Each row is a point. To make a cloud, some directions were put in groups of two or more. Within a group, all points are equally far from the middle, so they leave a hole (a ring in 2 directions, a hollow ball in 3). The other directions are filled evenly. Then the cloud was stretched, turned, moved and blurred a little. Count the holes, and give their numbers of directions, smallest first.

Cloud:
[[  4 -51]
 [ 49 -19]
 [ 38  35]
 [-46   0]
 [ 51  15]
 [-38  22]
 [ 49  20]
 [ 20 -48]
 [-36  24]
 [-32 -39]
 [ 15 -49]
 [ 50 -17]
 [ 15  46]
 [ 39 -34]
 [ 32 -41]]
Holes: 1 (2)

Cloud (19 x 3):
[[ 27 -33  17]
 [ 48  15 -47]
 [ 52  10 -23]
 [-47 -24 -18]
 [ 31  28 -47]
 [-31 -54 -67]
 [-23  51   5]
 [ 33 -14  39]
 [ 24 -57 -27]
 [ 53 -20 -16]
 [ 56   2 -59]
 [  6  37 -35]
 [-32 -27  42]
 [-50 -14  33]
 [-27 -36  19]
 [-46  13 -20]
 [ 30 -53 -23]
 [ 41 -47 -25]
 [ 31 -28  23]]
Holes: 1 (2)

Cloud (28 x 4):
[[ -1   6  46  -2]
 [ 16 -42  23  22]
 [ 36  56 -39 -20]
 [  9 -13 -75 -14]
 [-12 -32 -59  28]
 [-50   7  23  41]
 [-17  54 -46 -46]
 [-23  57 -22  32]
 [  1 -17 -75 -22]
 [  5  46 -66 -36]
 [ 29  26  37   8]
 [ 42  21  27 -47]
 [ 34 -16  35  47]
 [-36 -33  19  14]
 [ 41 -38 -11  48]
 [ 57  36   3 -51]
 [  7 -16 -70  27]
 [  7  27 -76 -26]
 [ 55 -13 -50 -35]
 [-47   2 -43 -21]
 [ -6  50 -49  30]
 [ 60  14  -1  20]
 [-35  -8  30  -3]
 [ -4  57  19  43]
 [-20 -50  -5 -27]
 [-17  19  41   1]
 [-19 -55  -7  19]
 [-14  -9 -73 -23]]
Holes: 1 (3)

Cloud, 86 rows:
[[-50  15 -64 -54  39  -6 -23 -32]
 [-43   5 -13 -37 -48  34 -25  47]
 [-55  66  26  21 -29  51  32  30]
 [-44  16  12  32  19  -4 -25 -14]
 [-25  57  43 -23 -19 -10  -6  63]
 [-18  28  -9  17 -52  -5   8  15]
 [ 36  61  46   1  18   5  27   0]
 [ 52  45 -48  18 -10  38 -40  36]
 [-61  20  -2  54 -48  32 -49  66]
 [-48  12  28  43  30  45  61  36]
 [ 47 -10  30 -55  -9   2 -23 -43]
 [ -5 -35 -25 -34 -33  36  46  20]
 [ 14 -55  27   5  -9 -17 -28  50]
 [ 14  45 -54 -14  23  32 -26  65]
 [-54 -45 -15  -2  46 -26 -26 -33]
 [ 20 -31  25 -28   0   8  29 -48]
 [  4  38  15 -37 -19 -32 -31   4]
 [ 54 -61 -14  22  13 -30 -44  51]
 [-12  26  24  38  21  68 -41  75]
 [ 23  27  60   1 -41  25  10  62]
 [ 40   8 -27 -23  10  62 -16 -18]
 [ -3 -27  -5 -20 -23  71 -40  58]
 [-30  21  -6  31  -7 -21 -31   0]
 [-39  42 -23  55 -15   7  20  17]
 [-52  31   3 -21 -26  42  25 -39]
 [-13 -13 -44 -28 -32  36  43  56]
 [-34 -34 -36 -46  38 -20  38 -23]
 [ 11  39 -61  34 -50 -22 -39  18]
 [  6  23  27 -39  48   0 -17 -31]
 [-36  25 -39  50  36  48  56  60]
 [-60 -30  12 -62  35  55  50  63]
 [-47  33 -52  33  28  46 -42  72]
 [-40   7 -17   8 -49  67  46 -31]
 [-22  36  16  -1   9  -8   9 -36]
 [ 11 -29 -50  36 -24  -3 -10 -34]
 [-19  55 -69   4  18  29  -6  25]
 [-74   3  -1  -4  27  30 -37  42]
 [ 12  47   1  41  -5 -25   4 -38]
 [ 12  40 -54 -11  50   3  -7  37]
 [  4 -41 -53  40 -52 -30 -18   2]
 [ 35  39 -18  13 -37  55  32  10]
 [  1  36  38 -17  34  47  47  32]
 [  6  33 -11 -29  48  -1 -46  -7]
 [ 25   3 -13 -31 -49  61 -28  54]
 [-46  -2  -8 -40 -27  14 -24  27]
 [ 15  53 -10 -20 -18  10  10   1]
 [ 57 -36  28 -29 -21 -31  43  55]
 [ -3 -12 -19 -33 -10  87  -8 -30]
 [-15 -33  17 -43  18  52  10 -27]
 [  9 -30 -39 -49 -39  79   9  17]
 [  0 -27  24  49 -57   8  21  60]
 [ -5   7 -38  -7  51 -36 -27   1]
 [ 35  36 -57 -11 -34  81  21  44]
 [  6 -40   8  10  -2  10  17 -48]
 [  6  31 -55  21 -51 -14  10 -24]
 [-64  58 -39  46  38  70 -14  -7]
 [-12  56  22  42 -16  48   8  30]
 [-42  61 -45 -22 -49  71 -53 -21]
 [-14  43 -48  29  11  27  -4  34]
 [ 48   1 -36  48   6   0 -47  46]
 [ 22   5 -14  44  44   0 -47  11]
 [-12  30  23 -27  10 -31  15  10]
 [ 43 -44 -56 -17 -17  77  14   3]
 [  2 -15  42 -45 -11 -29  13  59]
 [-29  18 -10 -19   2 -52  25  63]
 [ 43   8   0 -43  -7  12  19 -35]
 [-53  21  23   3  42 -28  26 -15]
 [-39  58   2 -16 -59 -25 -16  69]
 [-42  16  21 -12 -55  24 -29 -33]
 [-52 -33  14 -30  32  -6  52 -49]
 [ 48  53 -60 -29 -40  16 -10  22]
 [ 16  37  27 -19 -19  16   8   2]
 [-39  -1 -49 -40 -12  73  31 -18]
 [ -1  26 -68  47  -1 -40  54  66]
 [ -9 -29 -67  -2  10  71   0  15]
 [-72   2  18  34  52  20  44 -26]
 [ -3  58 -13 -51  18  55  18  38]
 [ -6  -6 -24 -28  49 -31 -21  11]
 [-36  41  -7  -4  50  66 -39 -11]
 [ 73  43 -34  -8  27 -24  27  19]
 [-31  41  17  52   3   7  63 -34]
 [-52 -32 -68  28  15  -1 -53 -12]
 [-11  24 -68   4  31  57  31  73]
 [-29 -30  44 -58 -53  53 -37 -20]
 [ 29  -3 -10 -50 -28  73  40  58]
 [ 50 -21 -41  -4 -35 -15 -59 -31]]
Holes: 0

Cloud (104 x 9):
[[ 55  49 -42 -15 -50  -8  -9  21 -26]
 [ 20 -52  17  12  27  21  22 -50   9]
 [ 33  62 -59 -20  -2  65 -11 -16  -6]
 [ 81  38 -39  23  16  26 -15 -29   8]
 [-33 -28 -42 -73 -15  -6 -22 -13  -4]
 [ -9  49  13  17  -7   1  -7 -37 -54]
 [-16 -17 -76  18 -24  24  41  14  48]
 [-16 -31   5  18  21   9   1 -35 -52]
 [ 22 -44 -11 -30 -62  27  34   3  12]
 [ -5  71  11 -22 -14 -12 -11  62 -14]
 [-30  16 -50  39 -43   4  45  -2  18]
 [ 37 -18  18 -42 -29 -37  21  46  -6]
 [-22  48 -19  12  35  25 -57  -6  40]
 [-44  31 -41   2  20 -30  26  47  28]
 [-26  25 -56 -38  20 -17 -45 -24  36]
 [ 48  45   7 -10   4 -44  10 -57 -10]
 [ 39  -7  -5 -58  26  49 -18  14  60]
 [  1  17  34   8  -1   0 -69  -9  19]
 [-35 -44 -18 -32 -26  29 -19 -39  39]
 [ 27  21  36 -13  56  24  -8  27 -43]
 [-25 -11  -3 -58   7  31 -30  53 -19]
 [ 63  62 -15   0  -1  56   5 -13 -26]
 [ 31  16  46 -40  66   0 -23  -4 -18]
 [ 15 -23 -25   2  29  47 -17  63  35]
 [ 20  57  10 -31  34 -11  -3 -51  55]
 [ 28 -14  32 -26  23 -47   9  29  44]
 [ -7 -38 -59 -28 -33  28  16 -21  61]
 [-29 -27  34 -34  25 -31 -15 -24  -6]
 [ -3  27  20  44  46  20  28  45   5]
 [-27 -44 -36  -1  30  34  19 -48  47]
 [-11 -26 -33  -9  16  76 -34 -27 -21]
 [ 33  10  25   4 -20  82   8  11  -5]
 [-54  16 -37 -51  41   6 -10 -15  42]
 [ 32 -19   8 -71  -4  19 -49   2 -26]
 [ -6  42  15  64   3 -13  23  16  28]
 [-29  -7  21 -49  24  19  27  59   5]
 [-10  39  18  35  42  41  44 -24 -10]
 [ -5   0  45  36   5  -2   7 -33 -27]
 [ -5  49 -26  -2 -10 -11 -39 -59 -15]
 [ 11  -9 -62  17  20  33  45 -55 -21]
 [  7 -21  23 -47  60   9   6  27 -38]
 [ 23 -52 -18  11 -50  40  13 -24  20]
 [ 44 -25  24  10  35  52  -3 -40   4]
 [ 54  -7  26 -51 -11 -38  19 -29 -21]
 [-18   6  26 -51   9  42  -6  29  63]
 [ 16   2  34 -50  11  53  33  25 -32]
 [ 68   0  -5 -22  63  -5  30  28 -19]
 [-22 -28 -28  -1 -38 -21 -34  47   1]
 [ 14 -11 -70  17 -13   7 -57   1 -13]
 [-26  46 -11  -9 -39  26 -23 -49 -32]
 [ -8 -47  21 -19 -29  21  57   4   9]
 [ 36  -5  12 -63  28  19 -15   4  69]
 [  5  63   8  24 -57  11   7  -6 -28]
 [ 13 -47 -18 -44  59   9 -18 -48  -4]
 [ 55  24 -56 -10   2  25   0 -22 -59]
 [ 13  -7  13  11  70  35 -40   5  20]
 [-11  25 -54   7  26 -27 -24  17 -51]
 [-23 -30  -6  26 -21 -34   7  38 -18]
 [  0  50  27 -40  -1  31  -6 -37  66]
 [ 16  47  15 -15 -14  29  14  62  57]
 [ 43  67 -14 -35  -5  20 -49  -7  49]
 [ 11  77 -19  15   1 -14  31  57  -7]
 [  3  24  35 -10  48 -17  -2  61 -14]
 [ 64  10  21  -8  -3 -54 -14  33  -1]
 [ 10   2  22   9  54  59 -19  -2 -29]
 [ -2 -42 -44 -37 -25  -9 -12  12  64]
 [ 71  17 -15   6  35  -4   7 -55  39]
 [ 23  17 -61 -17  51  13  68 -15  26]
 [ 56 -21  36  -7 -15 -14  31 -41 -18]
 [-13  67  -4 -12  28  61  39  31  10]
 [-50 -23 -14 -63  39  -5 -19 -26  -6]
 [-22   4  29  -1  40 -26  -4  28  57]
 [ -4 -13 -62 -32 -64  24   5 -29 -16]
 [ 54 -17 -63  30  -4  38  38  14  20]
 [ 43   7  14 -95  14  -8  -6   2  -5]
 [-40  21  34 -35 -27  27   1 -39  40]
 [-29  -1   3 -18  43  13 -31 -19 -59]
 [  9  26  44 -43  12 -38   4  40  37]
 [-12 -35  12  38 -12  19 -17 -34  31]
 [ 26 -34 -25  29  45  25  20  48  -7]
 [-21  18 -59  11 -55  44  26 -27 -11]
 [ 52  35   3   5  22 -17  46  22  64]
 [ -1  57   9  41  38   7  12  32 -31]
 [-15  31 -33  11 -28  13 -17 -69 -12]
 [ 64  16  15 -27  39  42  40 -41 -18]
 [-44 -21 -30 -10 -16 -13  18 -59  24]
 [ -9  49  28  -7 -39 -35 -13 -15  38]
 [ 37 -25 -24 -22 -11 -37  17  57  34]
 [ 38  36 -35   2  47 -21  42 -36  48]
 [ 18  42 -47   2  62 -14  42 -18 -32]
 [ 16 -32  18 -18   2 -18 -61 -12  26]
 [ -4 -18 -59   1 -30  -4  50  10 -42]
 [ 34  38 -50   8  16 -21  53  19  56]
 [-26  66 -36  -7   8  42 -27  27  50]
 [  9  24 -50  -9  24 -35 -29 -45 -30]
 [ 34  30  20 -40  38  18 -24  28  67]
 [ 48  13 -32 -31 -37  26  13   5  77]
 [-31  14 -65 -17   9  54  62  -9   2]
 [ 32   2  13 -79 -15  -3  42  17  34]
 [ 27 -39   7  39  12 -18 -25   2  37]
 [  0 -27 -36 -59  29  33 -55  27   7]
 [-44  30 -25  13  30  33  20  49  46]
 [ -3 -33  23  45 -25 -20   2   6  18]
 [-27  17 -66  43   7  24  30  18  48]]
Holes: 2 (3, 6)

Cloud:
[[-39 -64   9  -3  38  24  27 -15 -57]
 [-14  30  15  51   8  37  70  16 -40]
 [-37  23 -54  25   4  61 -24  27   5]
 [ 19  33  52 -42 -36  14   4  39  19]
 [-71  36 -33 -29 -15 -11  48  12  34]
 [ 61 -20  44 -41 -10  45 -21  18  -1]
 [-23   9 -44  18  41 -60 -26 -20 -20]
 [-11 -31  -5  18 -46 -30 -63   4  15]
 [-69  27  38  18  -5 -25   1  51  15]
 [ 41 -15  51 -28  -8 -42  -3 -30  -5]
 [-40   6 -25 -42  28 -22 -20  45  17]
 [-65  24 -14  47  35   7 -16 -52  25]
 [-58 -22 -19  15  23  49 -17 -50 -54]
 [-32 -58  -7  48  14  44  33   7  37]
 [ 29 -33  10  27 -21  60 -36   7  40]
 [-69  -6 -17 -15 -21 -33   2  57  29]
 [ 11  59 -39 -16 -29 -14  18 -42  33]
 [ 55  28   3 -19 -23 -23  -2 -22  53]
 [  0  38  10 -21 -51  50  28   3  65]
 [-59  32   3   8  30 -13  65   1 -52]
 [-63  -1 -24  34  11 -34 -11 -45 -55]
 [-24  31  -9  28  -5  69  21  35 -61]
 [-19 -34  -7   5 -50  -6 -58 -37 -22]
 [-20 -59  38 -50  -3  42  11  31 -12]
 [-31  34 -30 -28  -7 -43 -55 -12  -1]
 [-56 -45 -13  66  -7   4  37  40   0]
 [-52 -23  -4 -21  14  57  28 -20  65]
 [-31   1 -74   4 -41 -23 -27 -33   9]
 [-37  19  41  44  20  54  33  25  44]
 [  3  -6  62  12   6  -9  72  12 -27]
 [-46  31  70  32  10   9  28  33  -4]
 [ 18  11 -48 -24  25  25  70 -29  11]
 [ 16 -14   7  45 -45  71  23   0  34]
 [ 26   9  63  -5  46  47  26  39  12]
 [-16 -19 -28  68  -7   5  45 -45 -25]
 [-22 -39  23 -11 -65  65  31 -27  14]
 [-66  39  33  17   6 -27 -23 -29 -31]
 [-32  33  28  26  -3 -37 -24 -52  43]
 [-38  22  27  -9 -60  34  -2  41  52]
 [ 18  15 -28  30  61 -11   0 -47 -24]
 [ 27 -57   8  10  25  41  -6 -61  12]
 [-79  14   6  43   8  36 -19  50 -18]
 [  8 -39 -56  -3  38  34 -17 -41  -1]
 [-45  -2  -4 -41 -29  27  19 -33  73]
 [ 13  33 -33   6  13 -56   6 -50 -18]
 [  4 -37 -18 -49 -26  19  16 -38 -52]
 [-24  51  50  21   7  55 -31  18 -26]
 [-35  -1 -41  43  28  51  30  41 -30]
 [-45 -19 -71 -27  11  -8  24   8  36]
 [-21 -48  46 -43 -43  47 -11  -5 -23]
 [-32  31  28 -45  27  71  57   4  -8]
 [ 24  13   5 -12 -35  38 -14 -19 -77]
 [-58 -49  -4  18   6 -42  22 -35 -43]
 [-54 -39  -3  57 -33  35  36  25 -43]
 [ 23  17  35  -6 -45  30 -50   6  55]
 [ 11  34  64  23 -23 -11  18  28 -27]
 [-15 -58  31  -9 -10  83  47  13  -2]
 [  8  -6  31  25  11  68  55 -23 -61]
 [ -3  31  60 -59 -25  42   6  23   3]
 [  5  11 -53  71  15  -6   6   1  -4]
 [ -8 -38  35  16   0  -6  82  27   4]
 [ 19 -43 -22 -14  -4  64  32  43   0]
 [-80  -2   7  13   2 -39  -9  52 -24]
 [-37  -5 -18  -4  -6 -33  62  12 -64]
 [-11  47  12 -27   7  67 -29  20 -40]
 [ 43  49  -8   1 -37  37 -20 -55  28]
 [-12 -66  35 -30  -4  65  39   0 -25]
 [ 42 -22 -57 -26  10 -13  10 -28  17]
 [  0  52 -49  47 -13 -13 -28 -28  -5]
 [ 25  31  63  29 -34  -2 -33  16   4]
 [-24 -31  35  -1  17  54 -48 -55  19]
 [-53  19 -68  22 -36  54   9  12  -1]
 [-32  35  48   1   1  95  40  -4 -17]
 [  6   7  29  12 -53 -14  -4  33  59]
 [-51  17  31 -11  43  48  57 -39  14]
 [ 15  -9  38  -6 -64  53  29  -9 -50]
 [ 20  -8 -53 -23 -10  56  53 -28   0]
 [ 61 -21  18   1  55  27 -13 -19 -37]
 [-48  13  64  -6  57  28   6   9 -20]
 [  0  36 -44  42   0 -37  24 -46  -3]
 [-73 -18   2 -12 -38 -30  -4  54 -19]
 [-30 -32  72  19 -37  54 -18 -16 -29]
 [  7 -36 -12  -9  50  19  19 -46 -61]
 [-34  21  59 -55 -44  41  20 -15   2]
 [-54  28 -61  -7 -35 -15 -26 -40  21]
 [-74   7 -29  27  25  63  48 -10 -40]
 [-56 -39 -34   8  -8 -37  38  45  26]
 [-45 -23   7  14  53 -32 -40  20  16]
 [-66 -26 -17  24  23  59  10 -17  52]
 [-25  -6 -58 -44  -2 -21 -32 -44   0]
 [-47  34  26  48   9  11  22 -61  32]
 [-59  -1 -55  66   8  -1  23  33  -8]
 [ 17 -15  73  46   8   8 -36  -8  -9]
 [-20 -24  10  30 -64 -15  47 -34  20]
 [-62 -24 -47  50  19  48   1  22  17]
 [ 36  28  39 -10  54 -18  14   9 -33]
 [ 44  40 -15 -31 -13  -5  20 -27  58]
 [-64 -21   6   7 -35  76  -3  39  26]
 [ 43  28 -38 -30  -5  -1  42 -25  38]
 [-52 -24  39   2  55 -10 -29 -35   3]
 [-25 -43  -8  -3  35 -39 -24  31  33]
 [ 33   5  44  48 -11  -1 -20 -54 -14]
 [-15 -49  -9 -27   5  22  11 -36  70]
 [  3  31  39 -40  44 -21   1 -50  10]]
Holes: 3 (3, 3, 3)

Cloud (90 x 9):
[[ 70  37  41  19   6 -39  23  21  -9]
 [ 18  51  37  50 -13 -39 -21 -52  -3]
 [ 54  25 -43  34  29  10  -8  16  44]
 [-11 -27   6   0   1   5 -72 -47  23]
 [-11 -22  29  54   5 -10 -23 -57  11]
 [ 49  34  24  49  34  -1 -68   0  34]
 [ 72  14  15  12  35  11  38 -13 -22]
 [-10  -2  19  55   8 -25  -4  -3 -33]
 [ 64   2 -23   3 -52 -32 -23   1  26]
 [ 26  -6  20  -2 -21   4 -22  10  75]
 [ 37  20  68   1  -6  22  23 -17  -7]
 [-14 -19 -52  22   7 -15 -21 -40  64]
 [ 25  12  44  15  16 -16  42   0  12]
 [ 46 -45 -37  19 -18   6 -47  13  13]
 [ 13 -41 -20 -49 -22 -43  20 -32  17]
 [ 66  27  31  -5  35  -5  29  -2  52]
 [ 67 -12  27  61  -3  -5 -39 -25   9]
 [ 40 -31 -33  31  26  -9 -53 -54 -10]
 [-63 -10 -32  17   0 -42 -26 -42 -23]
 [ 41  -4  44 -20  16 -20  12  -1  40]
 [ 46  -9  38  -4 -52   1 -25 -29   0]
 [ -9  62  17 -31  -9 -32  -1   7  -6]
 [ 53  20   1 -52  21  40 -32  60  15]
 [ 25  31  45 -24  -8   5 -11 -44   6]
 [ 54  89  19  -9  -3  16 -16  28  14]
 [ -9  11   6 -54   2  20 -18  -5  72]
 [ 20 -21   8  46  18 -27 -19  16   4]
 [ 89  24 -31 -15  20 -44  10  -6 -69]
 [ 24   6   8 -21  62 -26  -9 -38  33]
 [-15 -14  13  -1  20 -37  34 -28  39]
 [-15   4 -33 -18   0 -34  34 -23   7]
 [-49  10 -26 -58  15 -25  10  20  32]
 [ 32 -37 -33 -13 -19  27  39  20 -36]
 [ 38 -52  60 -22   5  -4 -23 -27  13]
 [ -4  56  58  -4  37 -16  -7  25  50]
 [-19   5  23 -16  33 -28  32   5  27]
 [-20 -38  21  12 -25  28   6   1  64]
 [ -4  43 -44   7 -15  -4  21 -20  21]
 [-17  66  71   2 -15 -41  20   4 -22]
 [  4 -44 -39  16 -23   6 -28  -5  11]
 [ 19 -27  17  11 -30  12  60   3  -5]
 [ 54  60  12  -1   4   3 -13  31  10]
 [ 49   2   1  11 -49   7  50  54 -32]
 [ 38  10  15  23  -7  33  20 -36  63]
 [ -2   6 -28  45  12 -10 -15 -29   7]
 [ 21 -49  45 -26   9  -9 -60 -14  37]
 [ 81 -29 -37 -19  29  -9  15  12 -21]
 [ 33  55  36  19 -19  29 -31 -39  29]
 [ 78  -6 -12  57 -40 -14  -4  10 -24]
 [-26 -14  10 -50 -11 -40 -13  48   7]
 [ 19  46  12 -27  38 -26  12 -16  41]
 [ 38  41  21  55  37 -67 -36  -1  43]
 [  8 -10 -11 -15 -10  -8 -23  17 -33]
 [ 30  16  52  14  44   7 -56 -50  27]
 [ 27  23 -65  -9   3 -14 -26 -35  44]
 [  7   6   2  19 -52 -53   1  22 -51]
 [ 15   4  50  -4 -24  20 -18  24  23]
 [  2   7  -9  33 -32 -39  19  -8  20]
 [  6 -55  10  28  -6  21 -19 -12 -27]
 [-30   6  28  -2 -30 -31 -43 -17  51]
 [ 64 -29  18  54   2 -23 -32 -65   6]
 [ 35  95 -14   1   0  -4 -37   3  -6]
 [ 32  23  36  16  32   4 -37 -75 -33]
 [-25  -6  59  28  25  44 -19  -5   8]
 [  7  27  55  -5 -17 -31 -31  10  -8]
 [ 39   4   1  21  20  17   7 -54 -26]
 [ 14 -16 -23  -8 -27  18  29  -1  55]
 [  4  53  27 -11  31  46 -22  22  13]
 [ -2 -29  26  -2 -33 -59 -43 -17 -46]
 [ 53  42  29  24  19 -53  -5   2  10]
 [ 45 -44  25  31   7   2 -49   9  30]
 [  2 -45  71   0 -13 -23 -16  17 -12]
 [ 14 -25  28 -41 -33  51   3  -5   8]
 [ 56 -40 -16 -42   0  -5  10  20 -24]
 [ 36  67  39 -28  40  14 -15   3 -38]
 [ 84  14  -6   6 -38 -20 -13  28  39]
 [-41  25   7  21 -29 -32   0  -6   4]
 [ 27 -17  31 -14  -6 -46 -32 -25  51]
 [ 52  55  21 -78  -2 -25 -14  51  27]
 [ 18   2  43  15  18 -15 -36 -73   1]
 [-24  45   4 -69   7  21   5 -34  33]
 [ 48  20 -27 -36  -8  -8  24  -7  53]
 [-40  -9   1  29   5   5 -17 -26 -14]
 [ 14  -2 -26 -17 -56 -44 -12  25 -46]
 [ 22  56  56   3   5 -42  18  28 -24]
 [ 54  -2 -11  43  29 -11 -50 -16  41]
 [ 69  22  55 -41  14  36 -15  35  46]
 [ -8 -16  28  -8  14  54  33  -6  58]
 [  1   9 -15 -25  27 -51 -51 -24  -7]
 [ 12  27  -1 -11   5  10  33  58  50]]
Holes: 0
